Each point is reached from the start by the listed moves, each made 0, 1 or 2 times, or once backwards (-1), plus a little noise. Say if it took an odd or an even number of moves. Then give how often each move was made.

Moves:
(1): [15.5 11.3  7.2]
(2): [-9.9 13.3 -0.3]
Start: [-3.4 -5.3 -0.1]
Points:
[22.7 -7.2  6.7] -> even (1, -1)
[-19.0 -17.0  -7.0] -> odd (-1, 0)
[26.8 17.3 13.8] -> even (2, 0)

Moves:
(1): [ 2.2  2.3 -6.2 -0.9 -4.2  1.6 -0.2 -2.1  7.7 -1.7  4.4]
(2): [ 4.5  6.0  6.5  1.2 -6.5 -0.1  0.0  5.5 -0.7 -8.3  3.3]
(3): [ 10.2   0.7   9.3   7.8   1.7  -0.7 -16.4  -6.9   3.3   6.2   7.4]
(4): [ 2.6 11.5  4.5 -0.6  6.7 -0.8  7.3  5.9  0.2 -0.7  1.5]
(5): [ 1.6 11.9  1.9 -0.3  3.4 -7.3 -3.0  4.3  2.3 -2.8 -1.9]
(6): [ -2.2   8.3  -7.2 -11.1   9.8   1.1   8.1   3.6  -9.5  -2.7  -3.2]
(7): [ 9.5  6.0  8.7 -1.7 -1.1 -7.8  1.4 -6.3  0.6 -1.9 -3.4]
(8): [ 4.3 -1.3  0.5  0.6  2.4  2.3 -2.5  1.2  1.5 -1.7 -3.9]
(9): [ 1.9 -3.1  4.0 -6.5 -1.1 -4.7 -2.5  5.7  2.4 -0.8  6.1]
Start: [ 5.1 -2.9  0.7 -0.7 -4.2 -4.4  0.5  0.7 -4.1  2.6 -3.4]
Points:
[ 55.4  37.5  58.9   0.8   0.3 -30.5 -16.2  12.7   0.2 -17.3  -2.8] -> odd (-1, 2, 1, 1, 1, 0, 2, 2, 1)
[ 21.7  40.5  18.4 -27.7  35.5 -25.9  -6.9  31.1 -16.5  -4.8  -1.1] -> even (-1, 0, 1, 1, 2, 2, 0, 1, 2)
[ 11.7  27.8   5.0  -8.5   8.6 -23.7  27.6  -6.3  -5.5  -1.6 -27.5] -> odd (0, -1, -1, 1, 1, 0, 2, 0, -1)
[ 26.8  15.7  28.7  12.4  -2.0 -18.5 -32.8  13.2  25.9  13.6  40.4] -> odd (1, 0, 2, 2, 1, -1, -1, -1, 2)
[ -4.6 -13.6   6.5 -10.3  -6.1 -28.7  -9.5  15.1   4.3   2.7  -9.5] -> odd (-1, -1, -1, -1, 2, -1, 0, 0, 2)
